Every row gives one point. To make a cloud, some directions were put in groups of two or more. Within a group, all points are equally far from the middle, so they leave a hole (a ring in 2 directions, a hollow ball in 3). The other directions are filled evenly. Then the cloud was stretched, turned, moved and blurred a little. How many holes are there, and how many directions does each take, smallest first?

Cloud (14 x 2):
[[-3.0 -3.8]
 [-2.8  2.1]
 [-1.9 -1.0]
 [-3.7 -7.8]
 [ 2.5  4.8]
 [ 3.5 -3.3]
 [-3.0 -7.2]
 [ 2.7 -5.2]
 [ 4.0  2.6]
 [-4.7  1.1]
 [ 0.3 -1.5]
 [ 3.4 -2.5]
 [ 4.8 -9.1]
 [-2.5 -6.9]]
Holes: 0

Cloud, 20 rows:
[[ 4.7 -6.3  2.9]
 [-2.1  1.4  8.1]
 [ 2.2 -5.9  6.0]
 [ 2.7 -2.0 -4.7]
 [ 1.4 -5.8 -1.1]
 [ 2.0  0.8  4.7]
 [ 3.7 -9.9 -0.5]
 [-4.2 -3.1 -0.1]
 [ 5.5 -1.7  4.5]
 [-2.8  5.1 -0.9]
 [-3.8 -5.6  2.2]
 [-3.8  2.0  4.5]
 [ 3.2 -8.6 -1.1]
 [ 6.0 -4.3  0.3]
 [ 5.4 -5.9  3.0]
 [ 2.8 -1.9  5.2]
 [-1.0 -1.9 -4.0]
 [-4.2 -5.6  6.3]
 [ 4.7  1.5 -3.6]
 [ 0.7  3.0 -2.8]]
Holes: 0

Cloud:
[[-2.1 -1.2 -4.6]
 [-3.8 -4.8 -0.2]
 [-0.9  2.7 -2.1]
 [-6.2  0.2 -5.3]
 [-1.3  4.1  6.4]
 [-8.4  2.5 -3.5]
 [-4.6 -2.7  2.2]
 [-4.9  4.0 -6.4]
 [-2.6  6.0 -3.8]
 [ 2.9  2.8 -2.9]
 [-7.5 -1.2  4.6]
 [-4.6  4.4 -1.2]
 [-3.9  4.1 -0.8]
 [-8.0  1.5 -7.3]
 [-0.2  8.3 -3.7]
 [ 0.7 -5.3  3.9]
 [-1.4  1.8  3.6]
 [-5.5  2.7 -3.9]
 [-2.4  7.2  3.2]
 [ 7.0 -1.4  5.0]
 [ 1.5 -1.4  2.7]
 [-1.2  4.0 -4.2]]
Holes: 0

Cloud (19 x 3):
[[-5.5  2.0 -3.8]
 [ 6.3 -0.2 -4.5]
 [ 5.9  2.5  1.8]
 [-1.3  7.0 -2.7]
 [-3.7  5.2 -3.8]
 [ 6.3 -3.2  1.5]
 [ 0.1 -5.1  5.4]
 [ 6.8 -1.4 -2.5]
 [-1.6  6.6 -4.9]
 [ 2.0  7.4 -3.1]
 [ 3.1  2.4  4.4]
 [ 1.0 -3.0  6.1]
 [ 3.0  4.1  3.2]
 [ 4.0 -4.4 -4.4]
 [-4.3 -4.2 -3.5]
 [ 6.3 -0.1  2.6]
 [-2.5 -4.5  4.8]
 [ 7.0  2.0 -0.8]
 [ 5.0 -5.2  1.9]]
Holes: 1 (3)

Cloud, 29 rows:
[[ -2.1  -4.4   7.0  -0.7]
 [ -9.1   2.5   0.6   3.2]
 [  4.4  -2.3   3.2   2.7]
 [  1.2   5.1  -0.9  -5.7]
 [ -5.7  -6.3  -4.6   0.4]
 [  0.0   2.3  -7.6   0.0]
 [  3.0  -5.2   0.4  -1.5]
 [  0.6  -1.0  -3.6   7.0]
 [ -2.3   3.1  -4.4  -5.4]
 [  4.2   5.0   1.7  -0.2]
 [ -7.1   0.6  -1.3   7.1]
 [  1.9  -1.5   2.0   6.4]
 [  1.1   1.9  -5.9   4.5]
 [  0.6   2.3   6.9  -3.2]
 [  2.2  -5.6  -2.3   0.1]
 [ -0.1   0.9   7.5   0.6]
 [  2.3  -6.0   2.4   0.0]
 [-10.0   0.5   0.1   3.3]
 [ -9.1  -4.7  -0.6  -1.2]
 [  3.6   0.3   0.2   5.2]
 [ -8.1  -6.7  -0.7   2.2]
 [ -1.3   1.8   7.4  -3.4]
 [ -8.6  -3.4  -2.5  -1.9]
 [ -1.0   0.4  -5.7  -4.5]
 [  0.3   5.0   3.5  -5.5]
 [  2.7   1.8   0.7  -6.0]
 [  3.2  -0.9   6.0   1.3]
 [ -8.7  -2.4  -0.6  -3.2]
 [ -6.6  -7.3  -2.5   1.8]]
Holes: 1 (4)

Cloud (27 x 4):
[[  4.7   4.8  -5.9   3.8]
 [  5.6   2.7   2.3  -2.0]
 [ -0.4   0.1   1.6   0.6]
 [  7.4  -4.7  -0.6  -5.5]
 [ -2.7  -0.2   3.3  -7.3]
 [  5.0   3.7  -3.1  -1.8]
 [  5.1   0.9   1.4 -10.3]
 [ -5.3   4.4   1.9   5.0]
 [  7.2   2.4   1.8 -10.0]
 [  1.9  -2.2  -1.3  -4.1]
 [ -5.3   4.7   1.9   6.3]
 [ -3.5   1.7  -0.9   6.5]
 [ -5.5   3.4   0.5   3.5]
 [  0.1   6.2   0.7  -1.6]
 [ -0.9   3.0   4.9   3.3]
 [  2.3   4.5  -6.1   1.1]
 [ -6.6  -2.5   0.4  -2.5]
 [  8.3  -2.3  -2.0   1.2]
 [ -5.7  -2.1   3.9  -6.0]
 [  2.5   4.8   4.3  -3.4]
 [  2.1   0.5  -4.3  -8.4]
 [ -6.7   5.6   3.5   1.0]
 [  8.2   4.4   0.5  -3.1]
 [ -5.7   1.7   1.0  -1.6]
 [ -4.4   0.4   4.3  -1.5]
 [  4.0  -6.1  -0.7   0.2]
 [  1.2   2.2   4.3  -5.6]]
Holes: 0

Cloud (47 x 6):
[[ 0.7 -2.8  3.8 -7.8  1.5  0.5]
 [ 3.8  7.6 -4.2 -3.7  5.2 -3.8]
 [-2.6  0.2  1.8  2.3  6.0  1.0]
 [-1.5  5.1 -3.8  0.0  7.7 -2.2]
 [-4.0  8.2 -0.3 -6.7  3.9 -7.5]
 [-2.2  2.9  7.2 -0.5  5.9 -6.0]
 [ 2.4  1.7  8.2 -5.0  2.3  4.0]
 [-2.1 10.7  3.3 -5.0  2.7 -4.0]
 [ 0.4  4.2 -7.4  4.7  1.2 -3.6]
 [ 6.6  1.2  1.1 -2.7  5.7 -1.7]
 [ 3.4  7.1 -3.5 -5.5  4.5  1.3]
 [-5.4  0.5 -2.0 -5.1  5.2 -7.6]
 [-3.9  4.2  3.5  3.3 -2.2  2.2]
 [-1.8  2.3  2.0 -1.0 -3.6 -6.2]
 [-1.8  2.8  0.2  3.6 -2.5 -6.6]
 [ 5.7 -3.0  2.5 -1.2 -0.2  0.3]
 [-2.8  2.8  0.6 -1.2 -6.1  2.8]
 [-4.2  2.1  0.8 -0.6  4.6  3.0]
 [-3.8  7.7  3.4 -7.1  0.5  0.2]
 [ 2.5 -0.7  4.2  2.5 -2.6 -0.4]
 [ 4.6  1.5 -0.7  2.8  4.6  3.0]
 [-1.2  4.3  9.4 -4.9  1.9 -1.5]
 [-3.8  5.3 -1.9 -4.1  8.3 -7.4]
 [ 6.7 -1.8 -3.1 -2.6  1.3  5.1]
 [ 0.7  8.4  2.6 -1.5  3.5 -7.7]
 [-5.4  4.2  7.1 -3.5  5.7 -5.9]
 [ 3.0  6.0 -1.4 -3.0  0.3 -7.8]
 [ 5.5  1.8  1.6 -1.5  6.9 -1.8]
 [-3.5  0.2 -3.7  3.9  4.4 -4.1]
 [-3.5  7.0 -3.0  0.4  6.7 -4.0]
 [ 0.9 -4.2  2.0 -5.5 -0.4  3.2]
 [-1.8  0.3 -7.6 -2.8 -2.9 -2.1]
 [-4.3 -3.5  4.2 -2.6  1.7 -2.3]
 [-2.8  5.8 -8.0  1.0  2.5 -2.8]
 [ 2.9  2.4  4.8 -8.0  0.7  4.6]
 [-5.9  3.7 -5.1 -2.7  4.1 -8.0]
 [-2.9  9.6 -3.0  1.5  2.1 -7.6]
 [-0.1  2.3  1.2 -7.3  3.4  5.0]
 [-6.4  0.1 -3.6 -2.4  3.1 -2.9]
 [-4.3  7.6 -0.2  0.9  0.2 -9.0]
 [ 1.7  5.4 -3.0 -2.1 -2.2 -7.5]
 [-2.6  3.2  6.8 -2.3  0.1  5.1]
 [ 1.0  5.7  0.9  4.9 -4.3  1.4]
 [ 3.2  3.2  4.3  4.5 -0.2  2.1]
 [ 5.9  3.4 -4.6  1.9  4.0  0.1]
 [-1.6 -0.3 -5.8  1.7 -3.9  2.0]
 [-0.7 -3.8 -1.0 -2.1 -3.0  3.4]]
Holes: 1 (6)

Cloud:
[[ 9.0 -6.3  0.9 -3.1 -1.1 -0.8]
 [-6.2 11.3  1.0 -3.4 -0.6 -2.2]
 [ 2.5 -5.3 -2.9  1.1  3.5 -2.8]
 [ 6.6 -3.6  3.3 -2.7 -3.8 -0.9]
 [-2.0  2.4  1.0  0.9 -3.7 -1.6]
 [ 3.1  8.4 -0.9  1.0 -1.2 -1.4]
 [ 6.7 -5.4  4.0 -2.0 -1.0  2.0]
 [ 6.0 -2.8  0.8  5.7  2.8 -5.2]
 [-6.2  5.5  5.3 -9.1 -3.4  1.2]
 [-4.2 -2.3 -2.9  0.4 -0.8 -2.2]
 [-9.0 -1.6  0.0 -1.7  3.9 -0.6]
 [ 5.7 -6.7 -1.1  8.5 -3.3 -2.4]
 [10.2  0.4 -1.8 -0.6  3.3 -1.0]
 [ 2.0  4.4  6.3 -8.6 -0.8 -6.0]
 [-2.6 -2.3  0.7  1.9  0.0  0.1]
 [ 1.5  4.5 -1.8  0.3 -7.8 -3.8]
 [ 9.7 -7.0  0.2 -0.7  6.8  2.0]
 [ 7.7 -2.4 -2.3 10.2 -2.2 -2.4]
 [-0.1  8.5  1.9 -6.6  7.6  2.6]
 [ 1.6  3.3 -2.9 -2.7  0.2 -1.4]
 [ 2.6 -8.1 -3.7  3.3  0.0 -0.4]
 [ 5.3  0.9  2.7  5.4  4.5  4.1]
 [-5.7  2.6  4.3 -2.1 -2.6 -5.2]
 [ 4.5 -0.3  5.1  2.5  1.4 -3.1]
 [ 5.5 -6.2  3.2 -6.5  3.0  0.4]
 [ 3.5 -7.0 -2.7 -0.2  1.9  4.5]
 [ 5.1  1.4 -0.2 -4.1 -7.8 -0.8]
 [-2.4  0.2 -1.1 -0.2 -1.4 -2.7]
 [-7.6  5.0  1.3  1.7 -2.4  0.1]
 [ 3.7 -8.3 -2.5  0.3 -0.7 -3.3]
 [ 1.8  7.1  1.7  0.4 -0.3  1.6]
 [-2.9 -4.3 -0.2  1.2  1.0  0.1]
 [-0.9  6.6  7.7 -6.9  2.1 -1.7]
 [ 0.4  0.1 -1.3 -1.1  4.3  2.8]
 [ 7.8 -1.3 -6.3  5.1  5.8  2.5]
 [ 6.0 -3.0  0.5 -2.1  1.2  3.3]
 [-7.9  5.5  2.9 -7.6 -3.2  0.6]
 [ 0.2 -1.8  1.3 -3.8  1.9 -4.7]
 [ 6.2 -9.5 -3.0  1.3 -1.5 -1.8]
 [-0.7 -0.9 -3.2 -2.8  3.1  4.5]
 [ 2.8  7.3  1.5 -6.8  3.5  0.4]
 [-5.8  9.2  1.1 -3.3 -3.3 -5.3]
 [11.0 -4.4  0.2 -2.1  5.7 -1.0]
 [ 2.6  1.4  1.7 -3.3  6.8  0.2]
 [-7.0  0.6  4.5 -5.7 -2.7 -1.2]
 [ 0.0 -0.7 -6.5  1.9  0.3 -1.4]
 [-4.6  5.7 -1.5 -0.8 -3.5 -4.5]
 [-1.3 -4.0  0.2  6.2 -5.3 -5.6]]
Holes: 0

Cloud, 55 rows:
[[  1.5  -2.3  -6.1  -1.7  -2.5   8.4]
 [  0.9   2.7  -6.5   6.4  -3.7  -1.1]
 [  5.3  -5.7  -0.7   6.4  -0.4   0.8]
 [  3.2  -2.0   0.0   4.8 -10.2  -0.6]
 [  0.9   1.6  -2.4   7.3   1.8  -3.9]
 [ -2.1  -6.0  -2.2  -3.2  -9.9   1.6]
 [  6.7  -4.9  -0.3  -1.4  -8.2   0.5]
 [  0.8   0.9  -0.8   9.2  -0.4   1.3]
 [  1.6  -4.3   5.0  -0.9  -9.1  -3.7]
 [  6.7  -5.3   3.5  -1.1   2.7   0.2]
 [  0.0   1.9  -1.0   8.8   0.8   1.4]
 [ -3.8  -4.2  -2.3  -4.8   3.7  -1.0]
 [ -6.1   4.3   2.2  -0.7  -7.2   6.2]
 [  3.2  -4.3   4.4   6.4  -0.2  -5.6]
 [ -0.8  -2.0  -5.4  -5.8  -7.7  -0.4]
 [  4.0  -2.5   2.1  -3.8   3.3   3.7]
 [ -2.6  -4.0  -7.7  -2.5  -1.6   5.0]
 [  6.5  -5.5   4.9  -1.6  -4.9  -2.0]
 [  1.8  -1.7   1.1   8.5   0.4   0.7]
 [  1.9  -4.2  -3.9   0.0   2.6  -6.6]
 [  3.6  -7.5  -4.2   1.7  -7.8  -2.4]
 [  5.6  -1.5   1.5  -3.4   1.8   2.5]
 [  1.1  -4.8   0.0  -7.0  -4.7  -3.1]
 [  0.3  -7.2  -6.1  -2.0  -7.6  -1.1]
 [ -5.0  -2.4   1.1   4.5   0.4   1.9]
 [ -3.3   5.7  -5.7   2.8  -3.2   7.7]
 [  1.8   2.9  -7.8   2.3  -1.1   6.1]
 [  1.9   4.9  -5.1   3.5  -5.6   2.8]
 [  3.8  -3.4  -6.3   1.5   1.5   5.3]
 [  1.0   2.0  -4.4   7.7   0.4  -2.6]
 [  0.9   2.4  -6.2   4.9   3.4   2.7]
 [ -7.7   4.3  -6.4  -0.2  -5.7   5.0]
 [ -3.3  -4.5  -8.6  -2.9  -2.9   2.1]
 [  1.7  -5.8  -1.4   2.8   1.6   4.2]
 [ -4.7   4.3   1.2  -3.0   2.4   3.9]
 [ -4.9   0.7  -1.2  -7.1  -2.9  -0.4]
 [ -3.6  -0.3   2.4   5.5   2.1   2.2]
 [ -3.7  -2.3  -0.2  -7.1   1.7   0.9]
 [  1.0  -6.8   4.0  -4.4  -6.9  -3.9]
 [ -2.9   1.1  -5.0   5.4  -7.9  -3.4]
 [  1.2   1.9   4.6   5.8   1.7  -1.9]
 [  3.3   0.2  -6.7   4.0   3.3   0.7]
 [  1.1   5.1   3.3   1.7  -0.2   1.1]
 [ -2.2  -5.0  -2.9  -4.5  -7.8   5.0]
 [ -7.4  -2.0  -1.8   4.4  -3.2  -1.8]
 [  2.7  -1.7   5.6   6.1   0.4  -4.0]
 [  6.1  -5.8   3.1  -2.9  -6.0  -2.2]
 [  4.6  -6.0   6.4   1.2  -2.7  -5.3]
 [ -2.2  -3.1  -1.7  -3.7   5.5   2.3]
 [ -4.6  -3.1   5.8   0.4   0.4   0.5]
 [ -3.4  -5.6   5.7  -4.3  -3.1  -0.5]
 [ -6.5   2.4  -0.1  -5.6  -1.6  -0.1]
 [  0.2  -2.1  -2.2   6.2  -9.2  -3.0]
 [ -2.6  -6.6  -4.4  -0.8  -4.1   3.5]
 [ -2.3   2.3  -0.5   7.4   2.2   2.6]]
Holes: 3 (2, 2, 2)

Cloud (86 x 8):
[[  1.0  -1.3  -0.6   0.7   4.3  -2.7   0.2   3.7]
 [  2.5   3.1  -3.4   2.6   5.0   2.1   1.7   0.0]
 [  3.5   5.4  -1.8   4.0   3.4  -5.7   1.8   2.2]
 [  1.8   0.8  -6.2   4.8  -1.4  -2.1  -0.9  -0.6]
 [ -2.5  -3.1   6.1  -5.7   3.5   3.4   0.5   5.7]
 [ -2.3   1.0  -2.9   4.3   0.3  -6.7   2.2  -4.0]
 [ -5.8  -1.8  -2.8  -2.9   6.4  -7.7  -2.7  -2.7]
 [  5.9  -0.6  -1.5  -1.7   2.2  -7.9   1.8   9.6]
 [  1.8  -6.2   0.3  -8.8   0.8   7.3  -4.9   2.8]
 [ -1.3   0.2  -2.2   5.7  -0.7   0.8   0.4  -6.2]
 [ -2.3   3.6  -7.7   2.0   0.1  -5.5  -2.5  -5.6]
 [ -0.5  -4.0  -0.7   1.3   5.0  -6.0  10.0   2.2]
 [  0.4   0.8   0.8  -8.5   3.4   0.4   2.5   4.8]
 [  1.9  -5.4  -3.9  -5.5   3.8  -3.9  -0.8  -0.9]
 [ -2.5  -7.1   4.0  -7.7  -1.4   2.1   3.6   8.0]
 [  1.6  -0.3  -1.5  10.8  -1.3   7.3   1.9   2.4]
 [  6.8  -0.7   0.9  -5.6   3.7  -0.9   0.5  10.1]
 [ -1.1  -7.2   0.2  -6.4  -1.0  -4.1  -5.3  -0.4]
 [  1.2  -1.8  -2.1  -2.4  -2.2  -3.7 -10.8 -11.1]
 [ -0.3  -1.0   2.0  -4.9  -1.6  -3.9  -3.9   3.8]
 [ -0.5  -5.3   2.7   6.2   4.8   1.3   6.5  -0.8]
 [  2.0  -1.5  -7.8  -6.1  -3.7  -0.5  -3.5 -13.3]
 [  3.5  -3.0  -1.4   1.3   5.8  -2.0   6.4   4.8]
 [  4.4  -2.7  -4.2  -3.8  -0.3   2.9   3.4   3.3]
 [  6.6   3.7  -1.8   4.8  -1.2  -1.9   7.8   4.7]
 [  1.7  -3.5  -0.5  -5.3   7.1  -8.5  -2.0  -0.4]
 [  1.3   1.5   1.2   2.3   5.5   4.5  11.2  10.9]
 [  6.2  -1.8   1.0  -3.2   6.9  -1.9  -2.6   6.1]
 [  0.0   3.2  -1.5  -2.1  -0.3   5.0   2.8  -6.6]
 [  3.7  -4.1  -1.2   4.2  -1.6   0.1   1.7   7.9]
 [ -1.4  -2.9  -3.7   2.9   1.6   1.8   3.4   5.7]
 [  1.9  -5.2   2.8   1.1  -0.6  -1.1  -0.4   2.8]
 [  2.7  -9.0   1.4  -5.5  -0.9   5.4  -9.7   1.8]
 [  0.7  -4.4   0.2  -2.0   2.1   4.3   6.1  -1.6]
 [ -4.0  -4.5  -2.9  -3.4   3.6  -0.8  -7.4   0.6]
 [  1.9  -5.2  -6.1  -2.9   6.2  -4.4  -5.7   0.2]
 [  7.0  -1.6  -2.0  -1.8   0.8  -6.7   5.6   3.3]
 [  4.1  -2.1   3.6  -1.1  -1.4   1.2   1.8   7.9]
 [ -7.4  -5.0  -2.7  -0.7  -2.4   1.0  -2.0  -1.0]
 [ -0.2   0.4  -8.2   4.1   0.6  -1.1   7.0  -7.8]
 [  1.3  -6.3   1.8  -6.0  -4.8  -4.3  -8.6  -5.5]
 [  1.9  -4.3  -1.6   3.5  -3.8   1.4   3.3  -1.8]
 [ -7.6  -1.7  -3.2   0.4  -4.4  -2.7  -6.3  -0.1]
 [ -2.4  -0.4  -7.1   3.1   8.0  -6.5   1.0  -3.0]
 [  3.2  -3.5   3.7  -1.0  -3.8  -4.1  -3.2   3.0]
 [  4.7   1.9   0.2  -6.6  -4.9   2.5  -4.3   0.1]
 [ -0.3  -0.4  -2.6   4.5  -2.1  -5.9  -4.7  -9.1]
 [ 10.6   2.1  -1.2   2.3  -0.1   1.7   3.6  -0.7]
 [  0.7   6.1  -5.3   7.6  -0.4  -7.5   0.4   4.6]
 [ -2.1 -11.4  -3.2   1.0   2.0  -4.4  -2.8   0.4]
 [ -1.0   0.8  -1.4   3.0   5.9  -4.0  13.5   5.1]
 [  8.3  -2.6  -5.3  -2.3   4.7   1.9  -2.6  -4.7]
 [  1.5   2.2   4.6  -1.9  -3.1   0.4  -3.7   3.3]
 [ -1.7  -9.2  -3.8  -7.6   2.0  -2.8  -6.0   5.3]
 [  3.2  -2.6  -5.8  -5.8  -4.9   3.2   1.9  -6.9]
 [  0.3  -1.8  -5.5  -2.5  -1.3  -1.5   4.7   0.4]
 [ -2.0  -5.0  -6.5  -3.9  -0.5  -1.6  -0.9  -6.2]
 [ -2.2  -2.3  -1.0   1.3   0.1   4.7  -1.3  -0.8]
 [ -3.8  -4.7  -3.5  -2.9   4.6   2.2   0.5   2.7]
 [  0.7   4.2  -5.1  -2.5  -2.2  -1.3  -5.7  -3.0]
 [  1.4  -1.0   5.3  -2.6  -3.4   2.9  -0.9  -0.6]
 [ -1.7   0.3  -5.1  -8.2   0.7  -2.2  -5.1  -1.7]
 [  1.9   5.9  -3.7   3.0   1.1   2.1  -4.3  -4.3]
 [ -3.0   1.4  -0.6   0.1  -0.5   5.0  -1.5  -2.5]
 [  4.0   8.3  -1.0   7.6   2.4   0.7   4.4   6.6]
 [ -1.6  -7.4   5.2  -3.5   3.2   0.8  -3.4  -2.3]
 [  1.2  -9.9   0.5  -4.8  -2.1  -1.4  -0.4   0.2]
 [  4.6  -4.1  -1.9  -9.2   1.7   2.1  -4.6   3.8]
 [ -3.2  -1.6  -5.8  -1.5   7.5  -3.4  -4.0  -2.7]
 [  1.6  -1.5   5.1   2.9   1.5  -3.4  -1.6   1.8]
 [  8.4  -1.2  -3.8  -4.2  -2.5   4.1  -1.3  -8.3]
 [ -1.2  -0.3  -1.9   6.0   0.8  -1.5   1.5  -1.1]
 [ -0.1  -2.7   0.0 -10.6   0.7  -1.5   0.1   4.9]
 [  1.2   4.9  -0.8   2.3   4.6  -6.7   4.7   3.8]
 [  2.8  -8.2  -3.9  -0.3   3.8  -6.7   0.6  -0.6]
 [ -5.6   0.7  -3.2   0.0  -4.4  -2.2 -10.8  -2.4]
 [  0.8   4.2  -2.8  -6.3   2.6   0.1  -7.5  -3.0]
 [  2.7  -4.8   1.7  -4.0  -2.2  -6.2  -1.2  -1.5]
 [ -3.7  -1.7   2.3   0.4   5.0  -5.9  -0.1   8.4]
 [ -4.7  -3.0  -2.8  -3.1   6.2  -5.7  -6.2  -1.1]
 [  6.5   4.7  -5.6   2.2   1.1  -9.2  -3.2  -5.1]
 [ -0.4  -3.5  -4.4   0.2  -3.0  -0.5   2.7  -3.0]
 [ 11.4   0.6  -1.6  -1.4   0.5   0.6   1.7  -0.2]
 [  2.3  -1.2  -7.5  -0.1   0.2  -0.8  -2.8   1.3]
 [  7.1  -0.5  -4.9  -2.4  -2.5  -0.1   8.9   2.9]
 [  4.8   1.1   0.2  -7.0  -4.3  -1.2  -2.5   0.3]]
Holes: 0
